Rows are points. A path goes straight from each point to the next, and from the last back to the first. The post is the endless flat space through its rows: a point in 2 columns, a line in 3, a plane in 4, and so on, so that a path can go around it. Count how often the path circles the post. Going back the other way cancels.

Post (1 x 2):
-0.8 0.5
Path (28 x 2):
3.6 -0.6
0.9 3.2
-8.3 7.4
-4.4 0.5
-2.3 -3.7
5.3 -6.2
6.9 0.9
1.1 5.9
3.2 5.7
1.8 8.0
-4.5 6.4
-4.0 5.2
1.2 5.1
5.7 0.8
3.6 8.3
-2.4 3.4
-4.8 5.4
-0.1 7.5
-3.7 1.2
-4.2 -1.6
-0.5 -2.2
4.2 -2.1
1.4 3.9
-1.5 3.7
-2.0 3.1
-5.8 1.9
-2.2 -2.3
2.7 -5.2
Times around: 3

Post (8 x 9):
-1.2 0.3 -4.7 -4.0 -0.2 -2.1 -9.7 6.3 2.0
1.0 -4.3 -5.2 -8.4 -8.1 -2.9 -2.7 -4.7 -0.2
5.1 1.4 2.7 1.8 1.9 5.6 7.9 -2.1 6.2
-1.1 2.2 6.4 10.3 1.4 -0.3 -6.4 6.5 -3.6
1.8 1.9 5.0 2.0 -0.3 12.7 2.2 3.8 -4.7
0.7 2.7 -2.4 3.7 7.9 -7.1 -4.1 1.6 -4.9
-1.6 0.3 -6.1 4.9 -0.8 -9.8 -4.1 9.8 -5.1
4.7 -2.0 6.8 -9.2 -0.6 2.7 10.1 -1.4 2.7
Path (13 x 9):
-2.2 2.1 -2.7 5.0 2.0 -2.1 -1.3 -0.8 0.6
-0.8 1.8 6.9 0.1 -5.3 -4.9 1.4 4.3 -3.1
4.9 4.3 -1.6 -0.2 4.1 -5.0 -0.1 -0.3 2.0
7.6 -0.3 9.3 0.2 -2.7 4.5 1.2 1.9 0.1
2.8 8.2 2.6 -2.2 2.6 -8.5 1.7 3.5 2.2
-0.6 2.9 -1.1 0.3 6.0 -4.5 3.0 3.8 -4.0
-2.4 -2.7 -0.9 3.6 -2.6 1.6 -2.1 5.2 1.8
2.5 -2.4 4.2 -0.9 0.3 6.9 1.2 1.7 -8.7
6.6 -2.3 -1.8 -6.1 -1.9 -0.5 -8.5 -2.4 0.1
2.9 3.1 -4.3 1.5 -2.3 1.5 2.6 2.7 -4.7
6.4 2.2 -1.6 -1.1 1.6 -0.9 -5.2 2.7 -6.4
5.1 -2.4 -0.2 1.3 0.1 -1.2 4.6 2.1 1.7
-1.8 -4.6 0.0 2.7 0.4 2.4 1.7 -0.2 2.8
Times around: 0
